Each row is a point. Any point is a mix of the corners, with weights that add up to 1. It lies inside the corners' shape when no weight is negative. Is each point inside? If not, which corners have a negative weight?
In the rows, zero is written as 128.

Corners:
(1): [140 111  87]
(2): [165 155 151]
(3): [ 66 162 145]
(4): [ 90  96 101]
Points:
[ 92 140 131] => inside
[156 149 142] => inside
[115 109 100] => inside
[111 117  99] => outside (2)

Corners:
(1): [104 150 123 159 115  99 140 152 106]
(2): [143 111 104 122 115 130 132 132 154]
(3): [138 160  94 196 166 125 125 144  73]
(4): [151 123 158 132 107 131 107 156  88]
(5): [ 85  97 130 115 126 153 126 135 175]
(6): [141 127 153 136 158 120 149 171 118]
(7): [108 162 126  77  81 182 137  87 161]
(8): [147 195  84 154 142  98 104 182 126]
(9): [ 91 130 156  84 109 140 112  81 168]
(10): [ 88 105 164  63 125 139 119 131  91]
Points:
[122 141 139 119 115 141 122 143 114] => outside (2, 9)
[119 134 136 107 109 145 133 138 136] => outside (3, 9)
[115 125 132 134 115 104 125 147 149] => outside (3, 7, 10)
[155 186  82 176 149  77  92 178  70] => outside (5, 6, 7)

Corners:
(1): [114 122 127  40 109 126 107 117 170 131 129 121 119 106 169  92 136 100]
(2): [145 107 119 135 156 172 162 158 157  93 144 135 138  99 102 166 105 135]
(3): [125 160 155 112 166 174 151 115 181 142 150 154 178 129 103 147 119 188]
(4): [109 116 107  75 142 162 193 158  87  91 149 148 146  99 100 140  95 155]
(5): [178 108 157 137  94  76  93 130 112 167 114 115  85 154 160 119  78 143]
(6): [ 97 158  92 104 156 133 158  71 139 147 131 139 143  91 205  90  95 139]
(7): [152 116 153 101 112 152 106 102 103 141  97  90  44 163 133 121 129 130]
(8): [136 167 143 132 147  91  78  60 140 131 122 145  89  78 125  72 100 116]
(9): [120 161 160 131 172 146 168 213 140 130 147 149 109 134  99 126 102 141]
(10): [179 135 146 209 119 171 163 157 165 184 167  84 115 112  65 104 139 150]
(11): [140 145 126  71 138  60 121  72 143 112 131  96  90 111 233  94 144 108]
(12): [126 112 161 226 105 144 118 122 120 178 114  66 108 100  91 135 128 179]
(13): [126 119 161  97  99 115  99  71 142 132 162  97 101 143 174  77  96 139]
(14): [148  95 131 113 188 105 183 142 135 110 113 121 146 128  55 150 102 135]
(15): [122 123 142 152 173 165 121 153 162 164 181 159 123  94 107 166 109 150]
(16): [123 166 110 107 163 149 161 141 110 108 153 128 170 139 106 167  94 130]
(17): [ 92 101 108 109  83  95  92  86 117 109 104 135  91 146 172 134 141 117]
(18): [180  85 134 129 113 124  89 108 107 134 135  91 133 146 155  80 127 132]
(19): [117 102 155 105  88 112 139 106 110 139 108 121 117 125 169 131 153 103]
Points:
[134 117 127 111 141 112 143 126 114 118 110 114 116 124 126 129 112 126] => outside (3, 10, 13, 15)
[145 124 141 127 128 128 128 122 134 140 139 111 114 128 134 113 116 136] => inside
[135 125 138 121 128 128 131 124 138 138 132 114 114 132 141 126 121 133] => outside (4, 8)
[128 123 136 123 126 131 145 120 124 132 127 114 120 131 137 123 116 141] => outside (1, 8, 15)
[117 135 130  82 138  99 126  99 149 122 131 138 121 119 171 114 113 115] => outside (4, 7, 10, 12, 18)
